Each row of a before or after table is a point. The points were changed in one or more steps. Then noise was added and the rows were shuffled. The steps act on columns, c1 being the first. Write out the steps. A step turns or swaps two columns, mirrors them in a line or flattens them onto one, adds a multiple of one to another, or multiplies or shifts one. Angles are multiples of 10 degrees, from the lower column toward the higher: turns from -170 to 170, lines from 10 to 170 but not 90. Use the fewest steps. Two steps may share a column if one is a turn and the other turns, adds or multiplies; they go together, in the order done. Otherwise the lowest column goes first.

Before (10 x 2):
[11 -62]
[-16 54]
[-41 -72]
[-63 28]
[-2 19]
[32 -69]
[-32 -16]
[-26 10]
[-27 -43]
[-28 31]
After (10 x 2):
[46 43]
[6 -29]
[46 65]
[-14 -41]
[-38 -40]
[-12 -10]
[7 -67]
[51 -5]
[80 -1]
[30 -19]
Steps: turn c1 and c2 by 120 degrees

Before, 14 rows:
[-27 -6 -46 18]
[13 -66 38 10]
[-9 9 -2 26]
[11 -11 31 40]
[-37 -1 13 -69]
[-13 49 -39 2]
[95 -37 5 15]
[1 -53 14 -35]
[-18 8 63 -14]
[5 -10 32 1]
[42 -4 32 -72]
[-4 6 -8 -59]
[39 16 7 -7]
[30 -76 2 -12]
After, 14 rows:
[-6 -57 19 40]
[6 17 -25 -84]
[3 6 -16 -82]
[5 16 -66 -17]
[1 -4 2 -52]
[6 -4 44 29]
[5 43 11 -19]
[2 18 -31 -16]
[4 73 -15 -39]
[5 21 -29 25]
[4 -10 -13 1]
[-1 55 10 -71]
[3 -5 1 33]
[5 72 24 -63]
Steps: multiply c1 by 0; turn c2 and c3 by -160 degrees; add -0.7 times c2 to c4

Before:
[-53 22 22 -52 -30 -52 -27 19]
[36 -7 23 37 4 6 -58 71]
[-57 51 27 22 -14 20 -23 -48]
[-6 -62 23 2 64 -6 24 -23]
[57 23 29 43 -12 -14 -95 -33]
[60 -14 9 -55 51 29 -5 65]
[23 11 75 32 -15 -41 -12 60]
[18 -27 18 -21 -43 31 30 50]
[-30 55 -30 53 -47 -32 24 -39]
[49 -69 46 55 31 -37 -60 24]
[-11 33 53 -65 68 -37 32 -27]
After:
[50 12 -11 60 53 13 20 47]
[2 -51 -38 25 67 71 0 -20]
[25 48 -65 -67 29 -8 8 18]
[20 -29 -19 -42 -14 -19 8 -23]
[-58 -56 -9 -4 -11 -28 -20 -33]
[17 -35 -67 -50 -16 6 8 42]
[-53 -28 -13 6 -31 74 -21 14]
[3 50 -42 -7 67 2 2 -16]
[14 0 -23 -25 3 -28 5 48]
[24 18 -25 37 -43 -10 10 35]
[-20 -42 47 -63 -46 -10 -6 -27]
Steps: flatten c1 and c7 onto the line at 20 degrees; turn c2 and c3 by 160 degrees; turn c4 and c6 by -140 degrees; multiply c8 by 0.7

Before:
[19 -10 28 19 -5 -2 -5 20 -33 -10 26]
[11 -34 -31 34 7 0 -15 27 -31 11 -32]
[8 -3 33 7 -15 -2 -30 -41 -28 -2 19]
[-37 -12 -27 -21 -29 -4 -26 22 -20 6 27]
[7 -9 -18 29 14 -27 1 -40 -24 20 17]
[-16 -12 -31 -72 19 -30 -6 19 -4 -20 -13]
[3 25 -2 43 2 -4 7 -2 -16 -37 -8]
[3 -20 -28 2 11 19 15 4 -11 11 -9]
[21 -18 2 46 -28 -11 -9 -8 2 11 9]
[8 -16 -24 5 -67 3 -9 24 -52 29 11]
[12 95 -32 51 1 7 -9 14 -7 27 3]
[-11 -3 73 23 -8 -26 1 -28 -27 3 4]
After, 12 rows:
[4 0 26 -43 -7 -8 -4 3 1 -32 -31]
[15 -24 59 -49 -2 -6 2 -27 12 3 -23]
[3 10 19 2 0 -18 -9 -33 3 -6 -43]
[22 -16 -17 32 -14 26 6 14 -6 -28 -34]
[27 -21 -7 56 7 -3 -21 57 14 -5 6]
[-21 -14 -16 -21 -3 -5 -39 -34 15 8 -8]
[13 14 -25 23 -29 -4 28 -11 27 -14 -48]
[13 7 -12 -29 -12 -25 11 -32 -9 -9 -3]
[29 22 -44 12 5 -8 13 -32 47 -17 -4]
[20 -14 -26 -43 6 -18 20 2 2 -1 -30]
[9 25 -26 7 2 4 10 4 14 12 -2]
[-90 -36 -47 -7 -3 -7 30 -40 3 -10 -8]
Steps: turn c1 and c6 by -60 degrees; turn c1 and c2 by 120 degrees; turn c3 and c4 by 20 degrees; turn c4 and c8 by -120 degrees; multiply c5 by 0.4; swap c7 and c10; turn c9 and c11 by 130 degrees

Before:
[15 15 11 -30 -15 36 0 42 13 36 30 35 21 43]
[0 -30 -25 9 -35 2 4 -26 -16 -16 6 -13 24 -75]
[-6 18 28 -41 16 -33 38 10 -18 -20 8 6 22 13]
[-13 -18 45 -40 11 7 21 -4 5 11 26 4 -4 56]
[9 6 -28 18 41 21 7 -23 8 -33 33 20 27 -34]
[9 39 24 -20 34 20 17 7 9 36 7 -12 21 31]
[6 -13 -17 -39 6 -6 -46 0 -18 -3 -88 32 -37 -50]
[-31 41 45 -3 -16 25 8 12 27 2 48 14 15 33]
[6 12 -37 -14 -20 2 -9 -54 23 -2 36 24 32 -77]
After (9 x 14):
[0 -51 -65 -14 9 18 86 10 51 -6 -15 26 28 -76]
[-27 7 48 -39 9 -14 16 13 -4 16 -39 2 -7 53]
[-5 37 -13 -30 39 0 64 -35 16 35 -17 41 28 46]
[-2 -9 -3 -19 8 -37 -14 -40 -24 37 -14 -11 20 33]
[11 -15 -58 20 6 -48 57 4 -38 -29 -23 20 26 -31]
[-12 7 23 -36 -7 -7 -91 19 -28 -6 88 30 -34 -44]
[-15 9 2 -37 -36 -2 -45 -24 -25 -18 -34 7 19 8]
[-32 -4 33 10 28 4 73 -35 27 0 -42 15 17 27]
[2 -15 -50 8 19 33 3 40 14 -14 -13 -11 22 -77]
Steps: turn c1 and c4 by -20 degrees; turn c2 and c8 by -110 degrees; add -1 times c13 to c3; turn c5 and c6 by -110 degrees; add 1 times c6 to c9; turn c7 and c11 by -130 degrees; multiply c7 by 2.5
